Each row is a point. Two turns around zero, p and q, are shown by what they do to some points. Write where each new point lands after one turn and then the other. Backwards means that the second turn is done in reverse. Each puzzle has new turns, and all numbers are rounded.
In the rows, zero is written as 128.

Turn p:
[126  85] => [157  96]
[149 183] => [105 182]
[109 116] => [123 106]
Turn q:
[ 96 161] => [116 172]
[109 118] => [107 129]
[179 105] => [161  83]
Where do these land?
q, then p: [62 77] => [78 62]
p, then q: [148 150] => [142 154]
q, then p backwards: [158 139] => [147 102]
p, then q: [141 122] => [142 126]
p, then q: [131 152] => [125 152]

Turn p:
[ 69  89 109 116] => [ 55 125 131 138]
[130 119 106 158] => [127 121 101 154]
[119 153 182 118] => [147 155 179 122]
[198 118 129 122] => [177  81 118 109]
[125 131 147 116] => [130 132 149 120]
[138 152 179 131] => [164 145 169 130]
[118 133  45 135] => [ 98 134  50 123]
Turn q:
[120  83  93 145] => [133  78 102 147]
[167 126 108 143] => [165 132 100 130]
[133 155 183  96] => [127 166 182 108]
[158 157 116  96] => [145 150 120  82]
[ 62 119 140 159] => [ 70 114 136 172]
Where do these land?
q, then p: [137  67  78  96] => [ 99  48 124 116]
q, then p: [124 176 135 130] => [129 173 123 110]
q, then p: [152 155 171  95] => [164 150 165  95]
q, then p backwards: [152 158 149 117] => [120 168 144 118]
p, then q: [ 90 124 134 150] => [101 149 121 156]
p, then q: [113  89 101 180] => [112 106  87 180]

Turn p:
[155 133 143 143 119 106 191 144] => [165 126 144 135 115 113 188 144]
[124 119 123 150 121 130 104 106] => [121 116 118 143 118 119 106 105]
[ 39 120 124 150  77 203  90 105] => [ 42  71  79 144  98 186 102 109]
[142 110  55  66 145  97 113 125] => [150 160  80  74 185 103 104 128]
[164 113 130 144 140 127 132 110] => [162 124 138 149 137 119 124 108]
[133 109 152  92 146  95 125 131] => [140 126 163  86 144 112 120 131]
[106 151 135 136 125 109  87 143] => [ 95 145 133 124 101 112  99 141]
[160  98 119 137 141 116 139 159] => [170 119 130 137 143 110 125 159]
[139 135 142 146  94 111 151 128] => [144 121 128 129  90 118 156 126]
[137 176 146  91 144 156 105 141] => [114 179 152 118 128 173 112 135]
[108 143 139 152 157 159 172 115] => [103 121 144 168 150 144 172 121]
Turn q:
[128 115 121 134  68 132 117  94] => [138 107 136 149  86 149 120  85]
[ 83  87 100 128 150 158 122 166] => [ 95 111 123 136 134 175 135 187]
[170 177  78  78 118  94 128 122] => [177 132  70  89  91  92 148 120]
[169 129 150 150 116 127 116 155] => [164 114 165 128 138 108 112 136]
[128 142 167 140 130 160 102  99] => [131 148 138 136 151 145  82  98]
[114 110 120 121 125 105 177 146] => [108 131 142 128 116 119 182 141]
[ 85 103  94 130 112 178 159 134] => [111 142 124 166 105 188 154 155]
[152 147  98 133 150 104 176  85] => [137 145  86 154 137  90 173 102]
[ 90 141 147 144 150 103 117 169] => [ 85 135 147 112 130 101 107 167]
[143 105 168 152 150 126  99 103] => [119 106 145 134 176 124  99  99]
[146 152 165  99 139 121  95 136] => [143 137 134  77 145 117  96 118]
Where do these land?
q, then p backwards: [121 100 148 146 109 127 159 138] => [122 142 168 142 148 133 150 125]
p, then q backwards: [150 144 112 132  92 123 115 152] => [125 164  95 116 112 140 124 138]
p, then q: [ 93 125  99 139 125 146 124 129] => [102 118 107 147 118 140 131 155]
p, then q: [131 120 162 143 189 130 120 137] => [103 132 165 122 171 108  97 129]
q, then p: [124 106 174 141 152 153 107 102] => [ 96 128 160 152 159 137  97 105]
p, then q backwards: [140 128 141 131 104  31 121 140] => [152 183 133 119 102  61 133 168]
q, then p: [116 217 100  78  96 153 152 141] => [146 205  78 108  72 159 149 130]
p, then q: [128  97 102  99 112 148 120 136] => [147 109  97 118 140 156 133 150]
p, then q: [148 115 114 142 173 141 134  77] => [114 126 103 159 178 103 118 100]

Turn p:
[135 139 132 129 154 148 115 133 111 150 116] => [130 131 142 133 153 147 125 118 106 152 123]
[139 147 133 132  72 122 159 128 107 119 116] => [119 144 110 138  74 135 137 134 105 107 105]
[124 105 116 133 143 175 147 139 150 108 121] => [120 113 137 144 147 154 149 138 172 126 108]
[134 103 138 137 148 104 131 139 159  94 127] => [140 107 149 140 135 100 122 158 155 109 137]
[143 124 103 114 153 130 118 125 137  90 113] => [137 105 140 116 160 125 128 134 135  95 107]
[138 139 156 128 154 102 118 110 114 130 144] => [140 128 149 135 134 110 123 112 101 122 163]
[114 103 136 118 151 112 122 125 109 143 111] => [120 117 153 118 134 100 130 117 120 155 124]
[101 153 118 117 153 134 126 133 145 137 126] => [123 161 130 118 164 127 130 128 138 132 129]
[147 141 117 104 152 119 131 133 148 152 146] => [152 135 119 110 156 128 150 143 117 135 150]
[123 127 128 136  60 174 136 104 138 142 108] => [132 145 111 120  73 177 127 109 154 136  97]
[119 109 114 203  85 116 125 140 118 150 112] => [132 123  87 171  89 113  88 126 137 164  98]
[109 138 124 106 122 112 130 110 120 134 192] => [110 135  96 109 128 116 145 104 125 115 182]
[140 136 150 107 116 114 106 145 108 114 131] => [111 120 141 112 116 132 110 143  97 115 142]
Turn q:
[130 138  79 154 148 150 123 102 115  88 152] => [120 166  84 134 147 150 128  85 110 118 150]
[ 87 165 115 159 143 143 108 126 114 133 129] => [ 83 144 108 155 132 147 120 113 130 159 113]
[137  91 148 119 117 104 133 129 180 129 123] => [155  92 137 116 114 126 134 141 169  97 137]
[111 140  97 156 116 137  98 109  84 104 115] => [102 152 117 145 110 135 103  77  97 134 122]
[142  97 148 115 144  91 148 156 147 130 133] => [134  94 132 119 139 102 137 163 140  91 137]
[119  99 123 144 135 141 128  90 101 120 173] => [125 120 135 145 150 162 149  93  96 118 157]
[142 120 148 118 141 139 142 125 141 146  95] => [160 122 135 129 132 133 122 152 134 124  96]
[ 89 153  90 113 122 141 129 114 102 124 122] => [106 132 109 107 135 133 117  92 108 167 113]
[152 117 148 107 117 120 138 165 142 155 117] => [148 112 142 118 111 104 131 177 132 129 128]
[120 135 135 111 136 149  98 143 127 106 126] => [107 148 135 108 123 150 103 140 128 125 131]
[147  98 152 136 109 124 167 152 146 136 133] => [149 108 133 124 108 115 172 157 130 104 127]
[133 149 127 121 141 110 114 125 116 134 111] => [124 136 134 137 141 108 101 127 131 136 118]
[152 124 125 125 105 126 132 129 144 171 146] => [160 114 134 139 116 117 144 143 135 155 154]
[132 164 156 113 117 118 133 128 134 117 117] => [122 151 155 114 131 109 132 132 152 134 110]
Where do these land?
p, then q backwards: [141 116 127 129 115 152 106 149 119 127 121] => [ 99 113 131 118 139 145 113 133 130 143 118]
q, then p: [124 122 130 141  65 145 127 146 130 146 131] => [122 138 101 124  68 140 144 134 125 142 129]
q, then p: [144 133 138 135 137 118 132  55 126 101  97] => [184 129 171 139 134 138 115  99 124  92 118]
q, then p backwards: [126  93 128 125 145 126 117  31 116 125 147] => [156 144 133 146 182 175  95  68 114 121 139]
p, then q: [122 137 121 109 136 140 138 133 204 117 129] => [137 159 104  97 139 124 135 175 168 119 137]
p, then q: [121 136 131 111 134 109 134  86 115  70 128] => [116 140 153 103 141 125 133  87 144  79 121]
q, then p: [120 107 116 150 129 105 113 140 133 144 133] => [122 104 105 137 119 113 114 124 152 134 132]
q, then p: [119 144 144 150 132 146 154 144 137 136 132] => [122 151 121 148 129 127 146 148 135 137 102]
q, then p: [117 138 137 114 138 116 111 129 113 150 128] => [124 128 142 129 133 119 110 126 128 158 142]
p, then q: [124 126 115 135 132 149 157 153 123 131 112] => [124 122 103 138 118 127 135 141 128 133  91]
p, then q: [183 140 126 118 106 112 129 153 118 112 145] => [111 138 117 109 104 120 132 133  74 107 146]
q, then p backwards: [119 146  99 116 139 119 127 152 126 153 132] => [118 113 112 136 128 109 115 158 124 152 140]
p, then q backwards: [113 139 136 146 143 143 110 162 117 129 136] => [115 143 128 131 161 130  99 131 113 140 140]
p, then q: [121 114 144 114 142 112 138 160 115 150 121] => [107  99 139 138 132 109 139 151 118 145 120]

Turn p:
[129  84 152 140 131 115  96  89 170 168 154 129 125 161] => [108  60 109 104 153 120  84 122 104 143 131 123  97 134]
[103 100 150 187  95 120  98 120 151  99 158  92 147 115] => [ 87 110 123 153  96 133  85 137 108 115 162  75 103  99]
[142 137 144 123  94 168 118  90 129 134 149  97 111  94] => [126  96 108 141 126 155 156 102 125 136 184 117 140 106]
[143 157  75  93  85 170 184 126 137 143 104 187 173  84] => [157 133 110 167  74  93 162 102 169 152 116 209 173 106]
[ 76 124 148 103 155  95 139 176  76 107  89 168 126  85] => [121 186 187 101  97 172 149 151 127 123  70 154 123 104]
[146 161 147 100 139  90  90 146 164  83 166 152  87 121] => [164 153 169 100 155 143  78 104 112  85 172 148 120 121]
[112 167 167 146 155  96 186 133  91 159 159 100 167 180] => [ 58 169 151 144 184  89 152 130 150 165 122 119  88 156]
[143 111 164 116 169  97 101 138  73 151 146 129 165 121] => [108 128 173 114 177 133 133 182 111 164 115 130 128  98]
[ 92 109 136  90 120 140 186  88 167 154  96 125 106  82] => [124  85 125  95  84 138 174  63 168 129 105 142 109 112]
[173 112  77 181  96  99  90  85  81 137 117 111 174 179] => [123 129  61 177 172  80 107 157  75 151  96  85 158 103]
[133 155 110 160 116 170  86 184 170  90 112 139 164  82] => [171 153 130 154  58 138  78 167 161 133 171 124 151 116]
[ 83 128  81 115 139 122 116 116 116 148 118 131  79 150] => [116 144  78  74 130 139 139 122 115 100 102 137 138 148]
[121 166 166 103 181 154 130 105 127 117 110  88 137 111] => [124 132 156 108 154 165 144 112 189 153 143  93 148 129]
[160  82 119 148 177 104 164 167 149 150 134 173  77  97] => [177 100 144 114 131 125 143 169 143  77  99 171  58 129]
[121 145 134 145 122 185 106  84 161 108 121 139 101 158] => [131 103  86 146 131 172  92  93 144 121 146 122 147 166]
[167 117  84 115 108 153 185 169 129  85 163 100 124 173] => [136 129 145 171 124  62 161 130 122  70 150 122 156 185]
[131 122 121 112  95 101 101 160  85 144  80 117 112 182] => [147 164 119 112 129 120 141 134  54 157  93 106 140 164]
Turn q:
[134 142 147 122 117 117 100  93  52 100 114 137  43  69] => [103 133 106 134 131 141 117  49  78 111 149 133  32 114]
[135 153 123 123 123 111 117 111  90 158 114  75 143 150] => [128 156 160 118 138 123 139 140  83 168 135  93 121 115]
[102 118 115  78 162  96 184  88 141  96  66 165  80 165] => [107 132 117 131 196  84 164  82 135  78 102 102 127 205]
[165 145 133 110 116 151 169 136 125 149 198  82 100 123] => [152 153 137  75 105 158 182 165 124 125 152 161  94 123]
[114  74  71 112 151  66 130 153 161 139 112 143 143 117] => [119 119  90 163 185  62 129 162 162 126 143 132 149 116]
[186 124 130 176  94 204 128 165 137 123 111 102  95 128] => [199 105  74 111  70 175 123 141 109 148 122 117 110 148]
[130  82 146 175 145  73 135  85 109 146 111  89 113 164] => [120 132 132 145 134 113 165 108 124 138 197  48 141 126]
[ 80 111 116  97 110 170 122 166 133 116 170 147 108 166] => [ 92 113 129 134 111 149 111 190 125  90 123 159 122 178]
[159 216 132 124  89 135 161 149 139 150 102 168 127 133] => [185 108 178 123 120 118 140 111 137 157  60 154  93 151]
[131 153 150 174 133 175 124 134 132 152 121 101 117 114] => [149 104 123 120 111 192 138 119 116 164 124 121 131 119]
[107 154 166  95 133 136 129 124 100 184 139 127 181 128] => [108 109 199 102 135 131 135 141  95 131 108 137 153  88]
[106 121 104 112 201  95 123 155 159  88 157 133 124 144] => [123 170 119 167 187 142 121 149 167  90 147 151 155 141]
[132 143 154  77 166 144 112  89 159 143 161 131 142 166] => [114 147 176  67 159 152 111 142 154  95 125 115 149 134]
[155 119 172 119 127  80 116 146 104 143 147 132 150 146] => [149 134 177 143 119 106 128 140 124  95 150 109 124  86]
[132  81  72 197  85 179 121 111 133 116 139 156 160  99] => [120  95  68 119  61 107  87 118 142 181 158 161 163 144]
[ 71 120 123 145 106 106  66 123 164 111 132 113 191  56] => [ 58 137 101 161 112 127  88 131 166 168 100 136 154  50]
[136 122 122 142 118 137 142 149 137  64  81 176 160 109] => [152 127  92 165 104  97 101  87 135 111  81 148 160 141]
Where do these land?
q, then p: [113 128  94  70 171  87 122  68 125 157 139 133 120  90] => [100 140 156  50 161 150 119 119 180 103 109 156 121 107]
q, then p: [151  96  82 176 163  95 101 127 190 127 140  97 167 133] => [142 125 114 103 123  57  95 166 174 150 188 134 116 107]
q, then p: [170  98 151  95 158  94 121 150 130  95 111 134 162 186] => [152 171 175 158 157 109  96 135 136 126 153  68 142 105]
p, then q: [173 129 137 161 141 158 189 120  98 171 138 120  72 157] => [168 123 108 140 154 134 176 122 137 116 176 132 150 209]
q, then p: [154 170 158 122 130 136 101 161 164 117  76 175 117  95] => [203  84 103 133 128 166 110 127 135 128  96  90 137 113]
p, then q: [166 100  91 159  83 176 168 125 127  90  76 175 133 124] => [181 113  95 153  63  86 112  94 139 181 139 100 148 150]
p, then q: [105 185 111 130  82  78 116 149 143 168 105 123 155 178] => [114 140 197 127 179 103 120 131 120 184 132 118  71 128]
q, then p: [142  99  70 114 152  91 120 115  81  82 170  70 165 107] => [103 220 114 118 156 112 123 141 150 127 171 184 130  83]
p, then q: [ 71 112 134 165 162 105 156  78 137 150 110  96 115  83] => [ 82 123  49 108 156 143 165 134 139 137  86 125 104 142]
q, then p: [114 116 142 109 120 159 114 177 131 133 147  72 101 165] => [137 161 143 148  92 135 163 166 121 114 154 119 145 183]
q, then p: [ 86 124 143 159 116 165  81 104  98 159 130  78 101 121] => [ 75 110  97 104  99 160 184 157 113 135 159 130 147 146]
p, then q backwards: [101 136 115 101  86 110 106 138 129 119 148 150 106 110] => [144 120 140 119 135 155 132 116  79 105 156 124 146 104]
q, then p: [171 146 140 130 128 159 145 127  90 175 171 153 165 173] => [127 105 203 152 154 133 131 124  76 168 149 158 132 131]
p, then q backwards: [ 80 116 124  89 172 129 148 147 132  78 123 173 148  90] => [115 163 178 102 121 144 129 126 162 110 183 160 179 132]
q, then p: [163 130 169 122  62 156 105 169 109 164 136 178 108  99] => [177  86 141 137  97 169 144 124  45  97 118 131 120 110]
p, then q: [ 86 163 169 111  88 169 176 107 141 124 154 115 158 121] => [ 59  98 161 108  95 139 156 119 177 152 141 126 143 146]
q, then p: [131 129 147 162 162 109 108 113 150  66 102 134  82 144] => [126 115  73 147 155 129 100 110 163 105 157  79 147 145]

Turn p:
[154 108 101  76 116 115 145 109 119  69 122 139 111 157] => [179 132 109  90 155 132 136 111 132  75 118 145 110 164]
[140 168 126 113 196 207 168 169 140  97 128  71 172  86] => [137 194 136 153 169 230 162 185 114 151 118 100 135  97]
[152 100 114 115 108  90  79  97 101 145 120 138 144 129] => [172 106 131 127 132  74 105  99 128 136 138 118 157 151]
[ 77 182 102 159  91 121 119 131 148 144 162 118 152 166] => [ 97 145 109 114  75 131 100 128 167 132 193 103 107 109]
[109 153 145 189 117 172 142 150 170 135 144 119 142 127] => [ 75 126 122 165  89 162 145 164 154 132 142 111 124 109]
[107  61  98 101  91 122 100 113  88 126 118 162 121 132] => [154  68 116  92 135 106 108 102  97  98 149 143 169 145]
[149 128 182 115 131 133 118  71  86  94  98 162 100  51] => [162 135 150 189 136 126  94 115  92 111  77 207 160 144]
[179 121 142  98 146 131  78 134  87  94 108 186 104 119] => [177 116 150 119 140 102  99 171  96 121  86 159 139 186]
[105 127 163 156 146 159 157 143 165 151 140 102 137 162] => [ 67 120 151 143 125 165 158 127 145 138 137  99 101 121]
[ 90 160 180 168 138 129 157 170 124 125 164  67 150 151] => [ 67 168 165 160 129 140 143 146 121 113 172  92  84  87]
[160 162 148 143 140 175 195 153 153 110 109  70 192 160] => [123 187 133 165 121 194 206 138 130 126 142  70 100 140]
[119 132 105 136 101  94 156 164 134 173 151 156 130 115] => [117 118 111  98  99  92 162 134 129 157 154 152 125  92]
[126  89  59 164 119  73 117 134 141 131 116 117  97 146] => [110 109  58  94 143  67 126 112 143 114 117  97 137 119]
[115 132 111 102  74 109  98 154 160 157 124 104 103 135] => [145 103 131  88  83 109 116 113 145 120 115  96 118  81]
[114 161 189 136 192 151 134  74  73 163  80 166  82  97] => [ 91 140 152 174 134 147  77 101  60 184  77 191 121 165]
[137  87 117  81 156  84 103 103 148  99 108 170 136 113] => [154 131 144  86 165 102 124 108 155 118  96 159 179 162]
[146 107  93 126 115 111 112 108 140 164 185 128 101 130] => [148  77 104 120 146  97 116 122 168 152 143 135 106 105]
Turn q:
[137  84 121 116 117 122  96 127 107 113 153  77 161 134] => [170  97 111 110 104 120 125  95  98 115 137  97 164 130]
[122 167 141 116  88  73 117 152 169 133 112  83 114 180] => [146 170 112 105  62  92  95 172 142 168 146 115 123 144]
[163  93 112 151 164 138 148 146 150 112 119 165  86 141] => [139  81 109 162 164 132 121 166 155 114 114 145  92 135]
[134 108 113 163  89 165 131  77 159  83 155  73 154  94] => [147 107 131 125 111 137 119  34 170 109 169  88 112 137]
[162 169 134 135  77  94 140 150 102 117 122 142 154 162] => [138 179 102 167  82 164 114 143 106 148 122 126 135 152]
[118 182 136  81 149 138  93 163 134 137 126  98  78 107] => [137 163 145  88 165  99 131 169 100 159 163 104 103  97]
[ 83 176 130 107 180 105 124  92  93 112 176 134 116 103] => [116 186 132  84 191 112 140 114 109  93 149 157 153 148]
[122 161  79  77 110 155 167  74 111  93 106 136 169 108] => [135 165 123  82 142 201 164  70 147 148  97 127 115 141]
[168  89 140 103  88 162 163 161 154 175 158 137  92 150] => [124  64 129 143  85 156 158 173 117 146 177 151  93 118]
[ 80 126 142 126 168 173  71 154 157 155 150 155 117 179] => [ 71  97 148  83 137 120  92 193 117  84 131 102 135 107]
[ 96 103 115 117  91 169 175 137 131  92  99 169 143 122] => [113 126 122 128 101 167 169 109 146  98  80 129  74 111]
[116 125 114 170 171 109 121  97  77 168 128 162  79  98] => [ 84 118 128 153 197  90 114 109  98 135 115 186 135 137]
[181 104 178 164 166  82 131  75  80 110  69 113 146  86] => [187 132 182 196 162  96 124  80 129 148  78 145 169 166]
[130 119 135 120 118  83  78 152 139 170 171 166 135 133] => [121 126 114 130 108 127  89 163 102 115 153 169 174  83]
[108 114 130 174 145 153 165 164 156 150  75 112 178 121] => [ 89 111 131 165 110 108 166 130 183 140  87  78 143 111]
Where do these land?
q, then p backwards: [116 117 151  87 124  52 144 100 111  69  98 126  94  79] => [186 158 136  61 117  59 156 105 110 103 123 142 117  96]
q, then p: [149 106 111 108 104 113 162  83 152 131  81 119 100  41] => [123  96 119 160 120 116 149  89 163 187  72 194 122 144]
q, then p: [112 160 125 136 121 164 156 156 110 127 195  85 152 162] => [131 140 108 114 151 164 128 123 133  93 200 107  82  94]
q, then p: [132  98 118 104 135  57 131  88 161 109  63 103 174  82] => [173 150 132 151  85 112 174  84 178 176  77 131 162 162]
p, then q: [119  99  68 129 128 158  92 164 115 111 190 116 116 192] => [183  75  84  79 147 101 147 160 106 100 168 101 125 107]
p, then q: [115 149 139 125 112  88 113  33 147 125 102 125 117 111] => [119 141 157 118 126 149  39  93 168 140 112 147 137 136]
q, then p: [103 116 110 165  86 124 130 194 131 183 145 142 127 184] => [110 103  86  89  96 106 116 136 100  92 178 114 164  72]
p, then q: [192 142 143  86 120  60 129  85 166 101 135 138 129  87] => [159 159 152 173 137 158  86 161 201 166 117 165 129 137]
p, then q: [169 119 155 114 136 116 155  99 146 121  57 106 102 136] => [127 136 153 133 131 125 118 110 152 172  74 126  99 189]
q, then p: [131  98 164 165 147 169  99 157  83 175 155 120 131 133] => [ 92 129 144 157 173 101 129 123  85  91 182 117 153 115]
p, then q: [129 151 122  99 133 164 131 129  81 163 116 164 152 144] => [103 100 136 130 112 163 133 145  64 139 147 136 141 146]
q, then p: [119 196 113 151 183 157 105 166 117 156 144 128 115 133] => [ 84 170 146 101 170 139  99 152 112 156 154  99 125  83]
p, then q backwards: [123 122 122 173 166 151 160 132 117 112 161 167 136 147] => [137 157 113 140 152 136 172 134 123 160 163 151  94 155]
q, then p: [133 134 138 164  92 165 102 157 118 100 105 140 143 123] => [119 128 108 178 121 131  89 126 108 102 108 102 130 101]
p, then q: [ 79 112 141 115 132 181 113 178 164 137 173 142 132 166] => [135  94 156  95  98 112 178 150 113  77 154 106 103  86]
